Each row of a before or after table is a point. One or more steps were done to the points. Then noise was added and the rows were shuffled. The steps act on columns, c1 being the first. What was done? A step turns or swaps two columns, mirrors them in a line or flattens them onto one, adds a multiple of one to another, or multiplies or shifts one. Angles are multiples of 10 degrees, from the lower column toward the higher: turns from -170 to 170, lines from 10 to 170 but not 90. Use the fewest steps. Two steps may share a column if one is a turn and the other turns, adds or multiplies; they go together, in the order done. Otherwise the lowest column goes first.
In the rows, zero is written as 128.

Before (13 x 2):
[[ 93  47]
 [134  95]
 [101 141]
 [164  70]
 [123 152]
 [117 135]
 [156 134]
 [ 92 142]
 [132 111]
 [178  92]
 [115  69]
 [ 85 113]
 [177 116]]
After, 13 rows:
[[172 160]
 [141 129]
 [ 69 169]
 [ 87 172]
 [184  93]
 [105 106]
 [129 138]
 [210 147]
 [ 61 141]
 [100 162]
 [ 73  73]
 [205 125]
 [122 184]]
Steps: multiply c1 by 1.6; shift c2 by 30

Before, 12 rows:
[[107 159 113]
 [106 104 122]
 [146 135 149]
 [144 103 125]
 [106  91 134]
 [159  97 125]
 [108 115 121]
 [126  96 155]
 [139 147 155]
 [188 115 121]
 [159  90 119]
 [112 143 171]]
After (12 x 3):
[[188  91  81]
 [ 96 143 131]
 [248 114  81]
 [125  95 113]
 [ 85 161  73]
 [162 104  87]
 [ 82  90  93]
 [ 89 115  79]
 [193  97  87]
 [ 83 105  80]
 [163 134 107]
 [155 146 114]]
Steps: multiply c1 by 2; shift c3 by -40

Before:
[[166 163 140  94 150 138]
 [124 104  56 148 131 195]
 [ 91 154 133 107 118 133]
 [150 120 144 128  83 178]
 [187  72 169 132  66  86]
 [113  93 151  88 169 103]
 [111  37 128 135 160 107]
 [ 92 113  60 158  82 131]
 [121 158 153  86  47 213]
 [167 110  82 123 156 100]
 [140  62 125  79  83 185]]
After, 11 rows:
[[ 99 127 159 113 142 130]
 [186  90 118 124 142 157]
 [190 128 160 148 123  66]
 [ 96  45 130  82 134 160]
 [122 155 100 123  86  78]
 [165 182 190 153  82 125]
 [139 103  88  94 161 114]
 [119  47 144 137  97 149]
 [141  63 120  82  53  73]
 [115 158 122  85  85  38]
 [123 136  55 137  29 172]]
Steps: mirror c1 and c3 in the line at 150 degrees; turn c2 and c5 by 40 degrees; add 1 times c4 to c2; multiply c6 by -1
